Each row is a point. Each copy is the shape, with its points in the same order, turned, moved and blurred by noise. Some copies are also mirrored. Which?
In the rows, zero is written as 128.

Shape:
[[141 159 145]
 [124  66  89]
 [170 175 102]
 [146 108 112]
 [127  93 104]
 [132 156 118]
 [182 120 161]
 [125 118 194]]
Copy 1 (8 x 3):
[[123 160 155]
 [144  95  67]
 [120 201 119]
 [145 135 104]
 [136 113  91]
 [108 158 129]
 [181 156 148]
 [151 108 182]]
Copy 1 is: only turned
Copy 2, 8 rows:
[[133 120 103]
 [121 195 180]
 [120 157  69]
 [137 169 136]
 [121 171 161]
 [113 137 109]
 [184 142 116]
 [166  93 150]]
Copy 2 is: mirrored
Copy 3:
[[169 140 112]
 [ 77  79 126]
 [162 135  62]
 [109 114 114]
 [102  90 123]
 [150 114 100]
 [122 178 120]
 [145 155 173]]
Copy 3 is: mirrored
Copy 4 (8 x 3):
[[155 154 123]
 [123  46 133]
 [152 146  65]
 [152 107 125]
 [123  84 134]
 [139 140 109]
 [197 124 137]
 [161 146 187]]
Copy 4 is: only turned

Shape, 10 rows:
[[131 160 130 123 102 110]
 [123 107 136  89 160 186]
 [ 99 112 117 110 159 193]
 [156 146 143 158 128 107]
 [136 124 119 110 120 102]
 [ 87 163 122  63 203 167]
 [121 157 120 141 102 117]
 [123 138 104 141 137  98]
 [ 92 100 152 104 151 179]
 [106 129 146 130 133 112]]
Copy 1, 10 rows:
[[126 133 121  92 144 132]
 [113  89 165 156 142 190]
 [ 95 116 160 179 140 186]
 [137 110 137 101 120 103]
 [117  95 116 105 158 138]
 [112 135 205 158 208 183]
 [118 144 109 107 136 123]
 [113 122 120 123 159 102]
 [ 81 106 170 147 134 180]
 [ 92 119 147 106 143 129]]
Copy 1 is: only turned
Copy 2, 10 rows:
[[110 136 141 100 125 102]
 [152 105  67 123 101 163]
 [119 110  81 137  97 181]
 [140 168 143 104 160 112]
 [129 146 115 128 123  87]
 [ 80 100  29  95 129 169]
 [104 144 157 104 129 115]
 [104 161 126 126 140 110]
 [134  82  87 146 118 167]
 [115 122 126 133 153 120]]
Copy 2 is: only turned
Copy 3 (10 x 6):
[[ 93 124 166 120 122 109]
 [160 113 113  77 113 166]
 [151 124  92  76  95 143]
 [ 80 127 142 144 155 134]
 [110  86 141 129 135 110]
 [139 112 111   7 136 118]
 [ 89 129 147 139 114  96]
 [ 91 109 117 129 137  98]
 [180 143 114  86 120 140]
 [136 131 130 118 146 102]]
Copy 3 is: mirrored
Copy 4:
[[137 148 134 132 102 100]
 [144 163 123  77 167 175]
 [112 160 156  94 168 192]
 [136 106 115 127  96 120]
 [124 145 120 110 133  96]
 [186 167 169 131 206 170]
 [114 148 135 133 103 115]
 [113 125 140 143 133 102]
 [139 160 162  67 146 172]
 [137 132 166 114 126 121]]
Copy 4 is: only turned
